Rows are points. The window is the flat piece filled in between its corners: a triangle in 3 columns, a solid with four corners in 4, and so on. A path goes straight from each point to the next, and from the last back to the first. List the points from which the path goes on through the window.

Window (3 x 3):
[[-58 -17  23]
 [  8   0 -15]
 [ 39 -27 -25]]
Path:
(1): [ 13 -28 -44]
(2): [ 53 -22  -1]
(3): [58  0 -1]
(4): [ 24 -40 -46]
(5): [ -4 -32 -42]
(6): [49  7 14]
(7): [15  2 -2]
(8): [-13  -9 -41]
(9): [-95 -20  13]
(10): [-61   4  57]
(11): [32 -1  8]
(12): [  9 -36 -57]
(13): [-56 -20 -15]
(14): [-36   3  48]
(15): [  0 -25  40]
(16): [-25 -14 -26]
Through the window after points: 1, 5, 7, 11, 15

Window (4 x 4):
[[-74 -25  37   4]
 [-59 -22 -39 -17]
 [ 44  -5  37 -21]
 [ 74  82   4 -43]]
Path:
(1): [71 54 45 50]
(2): [ 83  39   5 -10]
(3): [ 67  18  21 -86]
(4): [ -3   1  15 -60]
(5): [ 21   5 -22  51]
(6): [-20  12  42  48]
(7): [-13 -11  55 -38]
(8): [ 19   2   5 -94]
(9): [51 30  8 29]
(10): [49 -5 15 10]
(11): [ 49  18  35 -83]
(12): [ 35  25  26 -48]
Through the window after points: 4

Window (8 x 8):
[[ -2 -25  -5 -53  25 -32   3  11]
 [ 12  15  -6 -17 -58 -18  16 -24]
 [-40  -3   5   7   5  53  16  43]
 [  4 -23   4 -12  59  15  48  16]
 [-18  13 -12  95  68 -55 -32  15]
 [ 10  34 -28   3  43 -26  -6  19]
 [ 26  41  35  85  -5  -4 -74  24]
 [ 27 -29 -30 -24 -13  30  -9   8]]
Path:
(1): [ -5  24 -16   8  43  -4  -4  -7]
(2): [  9  -1 -14   3  17 -41  -6  56]
(3): [  7 -17 -18  51   5 -48  -2  56]
(4): [-10  35 -11  17  75   7 -33 -37]
(5): [ -9  -6  -2 -24  28 -15 -14 -19]
(6): [ 19  -7  -4 -13  -4 -26  13  51]
(7): [ 21  11   3  77   9 -33 -32  43]
(8): [ -9  45  27  54  33   7 -64 -16]
Through the window after points: 1, 3, 5, 7

Window (9 x 9):
[[-14 -24  20  57 -13  24 -33  12  -9]
 [-51  50  16   3  10 -27 -20 -29 -26]
 [-33 -42 -37  -8  20   5  46  22  -9]
 [  4 -26 -25 -64  -3  75  26  58   8]
 [ 11 -19   1 -11 -58  71  51   2  -3]
 [-93   4   7  33 -25 -30 -30   3 -28]
 [-28  10 -76   1  20 -13 -19  30 -52]
 [-10 -40 -51 -43 -28  20 -42 -54 -42]
 [-19 -22  39  12 -16 -35  62  95   8]]
Path:
(1): [  9 -26 -44  -2 -60  17  30  40  63]
(2): [-25 -12 -13   8 -30  -1  20  21  20]
(3): [-29 -24  24   3   2  25  14  39 -52]
(4): [-34 -43  30 -10  -3  32  60  37 -72]
(5): [  6   9 -27   3 -34 -14   4  50  59]
(6): [-32  -5 -61 -24 -14 -16 -12   2  32]
(7): [-34 -26  14 -28  -5  30  42  16 -87]
(8): [-17 -35   1 -18   0  36  31  50 -48]
Through the window after points: 2, 4

Window (11 x 11):
[[ 24   1  -6  45  16   1  11 -12  17  -9  -6]
 [ 13  17  -5  12 -25  16  -7  12  24  -5 -35]
 [ 19  11 -14   9 -32 -16  -2  32 -28  12 -11]
 [ 36  -6  26  26 -10   3  23  22   2 -45   2]
 [-19  -4   9  18 -11 -25   6   7   7   1 -24]
 [ -2   1  29  18  -2  30 -31 -19  -4  17 -18]
 [ 45   0  21 -22  18 -24  -3 -23  10  -2 -21]
 [  0  -3   8  22   8  25 -28  47   8  14 -19]
 [  9  -8   8 -37  25  23  34 -36   5  26 -25]
 [ -8 -25 -14  13  -4  23 -41   5  -2  -7 -23]
 [ 27  95 -10 -66  -1 -32 -18  52 -50 -42  10]]
Path:
(1): [ -4  -8  10  -2 -26  17  -2   6  36  21  16]
(2): [ 14  20  -2   9  12   5  -1   7 -28 -21 -41]
(3): [  4   2   5  18   3   2  -7  19  -8  -4 -34]
(4): [-6 -4  8  9 -5  2 -6 14 37 19 19]
(5): [  8   5   5   2 -17   9 -14   8  11   2  -1]
(6): [ 24  14   0  20  -8   1   3  10 -11  -4 -49]
(7): [ 21  12  -5  13  -3  -6  10  17 -12 -14 -45]
(8): [ 29   8   2  -5  -1 -14   1   6  19  -7  13]
(9): [  1   0   6  -9 -17   0 -16  -9  15   9   6]
(10): [ 21  13   0  31  16   7  12  26 -36  -2 -48]
(11): [ 13   1  10  -1   3  16  17  -3  -8   0 -44]
(12): [  9   9  -9 -19  -1   9 -12  -6  35  18   9]
(13): [  8  15  -7 -20 -10  -6 -15   4   5   5   7]
(14): [ 15  22   0  -3   2  -5 -15  13 -19   1 -32]
(15): [  4   4   1  26  12 -12   9  17 -17  -5 -46]
(16): [  7   3   5   3 -22  -2 -12  -3  27   4  23]
Through the window after points: 3, 5, 9, 11, 15

Window (14 x 14):
[[ 11  57  17 -57 -40  -2  15  26  33 -43 -33  -4 -37 -17]
 [-10 -55   7  32  -7   1  29 -24  95   8 -33  74  -5  32]
 [ 21 -17  15   6  57 -58   5  40  51  -9 -14  49  45 -19]
 [ 71 -58 -52  17 -12  36  28   3   7  -2   5   6  50  67]
 [ -6 -59 -38 -21  25   2  49 -43  25  50 -15  44   5  14]
 [ -2 -19  18   6  53  22  20  16 -17 -15  15  15 -60  31]
 [ 74 -65 -33   0  22 -95 -35 -39  12   8 -49   1  18  -6]
 [-53  23 -34   8   1 -88  68  10 -17 -26 -32  12  22   3]
 [ -2 -14 -70   9  28 -52   3  -5   8 -23  25 -15  -1 -11]
 [ 13 -60 -58  -8  20   1 -18  37 -43  15   2   4 -10  -9]
 [ 24  15 -38 -16  22  15 -41   2 -18 -12  -9  24 -12   3]
 [ 13 -19  -4   0 -38  -4 -32 -27 -10 -63  44 -16  28   6]
 [-24  51  -9  -5 -60 -24  -6  -8 -11  -7  45 -25 -20  13]
 [-33 -14 -37  40  12  48  25  -5  -5  15  13 -23  25   4]]
Path:
(1): [ 49  -1 -25  19 -12 -14  63   9  12  -9  -7  44  -6 -40]
(2): [-36 -32 -14  -1  19 -50   3  -6  28  -9  -8  -6  14  33]
(3): [-12  -9 -34 -22  19 -16  -3  -2  30 -36   4 -12   2  62]
(4): [ 25  -6   4  37   0 -25  28  -9  -9  10   4  31 -13 -57]
(5): [ 40 -12 -27  39  23 -43  33  -6   2  -4  11  61  26 -61]
(6): [-16 -22 -25 -16  20 -21  -1   7  24  -6 -11 -15   6  31]
(7): [-14 -17 -15 -17  21 -18  -3  13  22  -4 -13   5   1  27]
(8): [ 46   2 -41  42  -3 -26  33 -23 -23  -3  -2  36 -14 -39]
Through the window after points: 5

Window (14 x 14):
[[-13 -47 -14  -1  13 -10 -54   3  29  28  16   2  30 -38]
 [-28  -9  28 -14   3  10 -33 -25 -30  20  44 -16  13 -24]
 [-48 -39  15  12  24   0  -1  -8  32  31  31   6 -12 -16]
 [-20 -57 -13 -19  15   1  -1 -20  -6 -23 -13  -4  13 -17]
 [-34 -24  28  17   4 -23 -29 -58  22  33  -9  22   3  -5]
 [-13   6  16  21 -15  -8 -22  21  -5  34 -17 -33   1   2]
 [  1 -20  51 -28 -53 -15 -14  83  29 -38 -17  55  12   8]
 [-42  19   8 -68 -26 -25  15  39  26  26 -36  43  38  13]
 [ 18 -22  19 -21 -20   6   3 -47  36  21  22   7 -31   3]
 [ 40 -60 -29   6 -13 -18  36  37 -38 -49  20  52  62  -4]
 [ -4  -3  40  -7  16 -18   5 -13  17  16   2 -19  23 -39]
 [  2  23  32 -39  30 -29 -47  95 -32  14 -12  28  -7 -17]
 [-22 -37  33  -6 -21 -54 -23 -23  17  28  29 -24 -30 -13]
 [  7  -7 -55  19 -14 -28  15  26   2 -84   9  31  53  -5]]
Path:
(1): [-24 -24  19 -16  11 -26 -25  26  15  -8  18  14  39  44]
(2): [  6 -11  23   2  17 -34 -18  11  20   4  18   1  31  20]
(3): [-20 -15   8  -8 -18  -2 -11   2  -3  16   4  18   2 -32]
(4): [-17 -23  -5 -10 -27 -14  -8  14  -9   9  -2   3   3 -51]
(5): [ -8 -39  42 -19  43 -21 -27 -24  29  -4  19  -2   8  47]
(6): [ -4 -38 -10 -22  50  -2  -2   9  17   6  13  -3  22  43]
(7): [-24 -19  13 -11 -30 -19 -20   9  -2   6   3  20   5 -31]
(8): [ -5 -13  10  -6 -15 -15  -3   5  -4   3  -3  24  13 -30]
(9): [ -4 -20  16 -19   8 -18  -8   5   7  -2   4   1  26  -2]
(10): [ -1 -26  17 -15  -1 -21  -6   2   9  13  17 -13  12  36]
(11): [-14 -25  27 -16 -13  -5 -11   4  14  16   1  26  -1 -34]
(12): [ -3 -19   5  -4 -23 -12  -5  22  -4  12 -20  14  -6 -69]
Through the window after points: 4

Window (14 x 14):
[[  8 -20  11  19  13 -24  12 -45  26  24  -5  42  29   8]
 [-32  16  46  25  51 -29 -36   6  26  30   6 -13 -13  31]
 [-40  12 -39 -27  38  38  23  -6  47 -31 -27 -54   2   0]
 [-40 -30  36 -29 -58  38  34  25   8  -3 -50 -28  13   0]
 [-14  63  69  19 -15  -3   5 -28  -9  31 -30  25  17  26]
 [ 41 -27  56 -48  -2  84  20  -5  15  34  11  -3  14  34]
 [ -7 -18 -39  30  30 -13 -19 -48   2 -27  20 -27 -80  29]
 [-10   3   4   6 -20  22  30   3 -58  -2  25  24  23   2]
 [ -6   5 -21  39 -16  -4  30 -34  47  69 -33   2  23  31]
 [-33  25  -6  -4 -27  15 -36 -12   0   2  29 -18  -7 -39]
 [ -9 -44 -25  11  32  22  10 -22 -28  11  15   2 -40 -48]
 [ 42   4 -49 -31  55   9 -27 -22  -6  32  -6   8  11   9]
 [ 22 -25  -8  13  30  62   7  11   4 -25 -22  24  -3  17]
 [-25  -6  22 -22  -1  95 -10 -40  -8  -8 -27  -5  15  84]]
Path:
(1): [ 13  16  22  -9   8  22 -19 -13 -20  -9  17 -51  19 -16]
(2): [-42  -7 -17   5 -19  25   6  -8  22  30  -1  53 -22  13]
(3): [-15   5   5 -10  -8  13   4  -8  21  12 -10  18 -35  37]
(4): [-21 -12  23   7  10  11  -3  -3   2   5 -14 -29   9   3]
(5): [ 15 -21   6   9  18  17 -12 -20  16  -4   1 -27  31  14]
(6): [-17  26  14 -20  -1  33  12  -7  11  29 -13  26 -22  31]
(7): [-16  -7  -1 -20  15  47  17   2   4  -4   3  30   0   9]
(8): [ 21 -11   4  35  17  19 -14 -14  18   8 -26 -22   1  19]
(9): [ -8 -25  -5  17  -4  41  23 -27  -6   0 -36 -31  27  26]
(10): [-21  27   8 -30  29   1   3   7  18  20  22  40 -36  -5]
(11): [-42  14   7 -24 -11  38  10  13   1  10  -8  20 -24  15]
(12): [ 34 -42 -18  19   1  20  22 -54   7  -7 -25 -41  39  -2]
(13): [ 30 -49  35  12   0  45  37 -22 -14  22 -21 -58  47  30]
(14): [ -7  24  -5 -52  16  41 -30  -6  27  14  34  54 -54   0]
(15): [-34   9 -14 -15   3  11  22 -12  22  19   2  39  -8   8]
(16): [  7 -15  26  34   9  13 -11 -23   2  -3 -11 -21   1  17]
Through the window after points: 1, 3, 7, 13

Window (14 x 14):
[[ 27  25 -25   5   4  36  39 -45  -8  78 -44  29 -36 -13]
 [ 11  35 -29 -27 -27 -23  16 -14  66 -52 -57 -20  40 -38]
 [-15 -40 -23  28   9  70  65 -41 -19   1  -2 -48 -16  52]
 [-16  -9  23 -32  12  24   4 -75  13 -15  66   9  11  25]
 [ 30  64 -21 -12  45  -6 -41 -16 -10 -33  27   4 -66  18]
 [ -9   9   1   5  47 -11 -11  25  24  -9  25  -5  60  22]
 [-21  35  23   2 -50  31  -9 -95 -18 -11  -2 -71 -26  16]
 [ 22 -17  -3 -14   8  -5  32 -91 -35  31   8  -5   4  42]
 [-18  -2  11 -33  31  21  23   6 -59  19 -21 -12 -18   9]
 [ -5 -25  11 -13 -10  -5 -28  19 -24  38 -13  -7 -52 -27]
 [-11  41 -60 -43 -50   6 -13  13  -4 -37  49  55  24  44]
 [ -2   7 -38 -49 -32  39  -1   5  50  18 -16   1  27  53]
 [ 42  -7  38 -25 -21   5 -12  -2  -3 -33 -23  -4  47 -36]
 [ -8  13  14 -29 -46   5  18  42  10   8   8  18 -17  42]]
Path:
(1): [ 33  27 -30 -38  17  15   6   2 -16  36  39 -63  13 -17]
(2): [-20  -6  19   8   0  12  -9 -58  -7 -41 -42  41 -27  27]
(3): [-20 -11  12  16 -17  28 -41 -30  22 -21 -35   5  10  32]
(4): [ 35  52 -44 -44 -11   6  51 -31  -3  15  44 -26 -27   5]
(5): [ 16  16  -1 -32   4   3  18  -1  -7  40  39 -47  -7   6]
(6): [ -7 -15  -8  -4  -7  15  -5 -21  -9  -3 -19  14 -11  18]
(7): [ -7  -7   1 -15  -7  21 -51 -47  15 -38 -40  55 -10  24]
(8): [ 12  29  -6 -30  -4  -1  11   7  10  18  21 -12  14   8]
(9): [ 23  22 -13 -28   4  33  45  -8   6  28  -4 -17   1 -19]
(10): [  5   7  -4  23  -4   5 -34 -67 -19  28 -37  56 -38  32]
(11): [-18  -3   7  21  -8 -22  -8 -30   0 -10 -30  43 -14  41]
(12): [ 28  26 -35 -50  -5  43  29 -30 -14  29  38 -20  13   3]
(13): [ 17  14 -17 -39 -20   7  38 -14  -7   6  37 -49  -4 -22]
(14): [-21   8   4 -17   9  16  -6   3 -15  -6 -27  30  -3  40]
(15): [-10   6  13   6 -11   8  -1 -20   2  30 -28  25  -3  23]
(16): [ 43  12 -30 -52  -4  24  39  -3 -19   2  27 -29 -25 -17]
Through the window after points: 5, 9, 11, 13, 15

Window (14 x 14):
[[  5  25  -3 -20  11  10   1  27  -8 -20  18  15   2  -8]
 [-26  51  39 -53  28  16  58 -11   9  22 -50  95   5  26]
 [ 18  34   2 -16 -18   0 -32  20 -19  29 -36 -44 -20  14]
 [-25  41  19 -19 -11  -3 -43 -49 -14   3  -2 -22  23  11]
 [  5   5  26  -4  12 -23  11 -14  27   4  11 -15   7 -20]
 [ -6 -42   1 -33 -15  24 -20  13   2  -1 -23 -34  13 -28]
 [-21  21  51  -9 -57 -38 -69  14 -46  22   9 -32 -95  40]
 [-20 -13 -27  18 -18 -21 -42  -7  30  44  22  17 -14 -10]
 [-20  10   4  -1   7  40   7   8  37 -23 -25 -19   9  -2]
 [ 13   9   8 -43   5  15  20 -18 -11   5 -26  25 -43  52]
 [ 31 -16  15   7 -33   7 -71  -3  43  43  26   4  17  11]
 [ 10 -14  13  27  -7  39  24   2  -4  39  40  -6   0 -18]
 [-32  -8  13  33  10 -45 -13  12 -17 -22 -10  14  19  18]
 [ -4  15  21 -44  70  41  31  39 -11  33   1  14 -29  35]]
Path:
(1): [-11  22  -9 -19   1 -12  19  52   5  19  25 -13  19  48]
(2): [-32   3  10 -27 -28 -11  16  17  -1  33   3 -27  -4  17]
(3): [ 44  14   4  26  29   9 -67  -6  -2 -18 -22  19  -3 -12]
(4): [-19 -16  29  22  22  22 -75 -47 -15  22 -34 -13 -62   8]
(5): [ -5  36  11 -44 -40 -33   8  40   4   3  17   1   0  24]
(6): [ -5  -1 -16 -28 -49 -14  30 -12  13  15  -7  -2  18  27]
(7): [-14  29  49   2  76  16 -38  16 -20  -5   1   5 -42 -27]
(8): [ 14  -7  22  -6   7  36 -38 -49  14  10 -40  14  -6 -41]
Through the window after points: 2
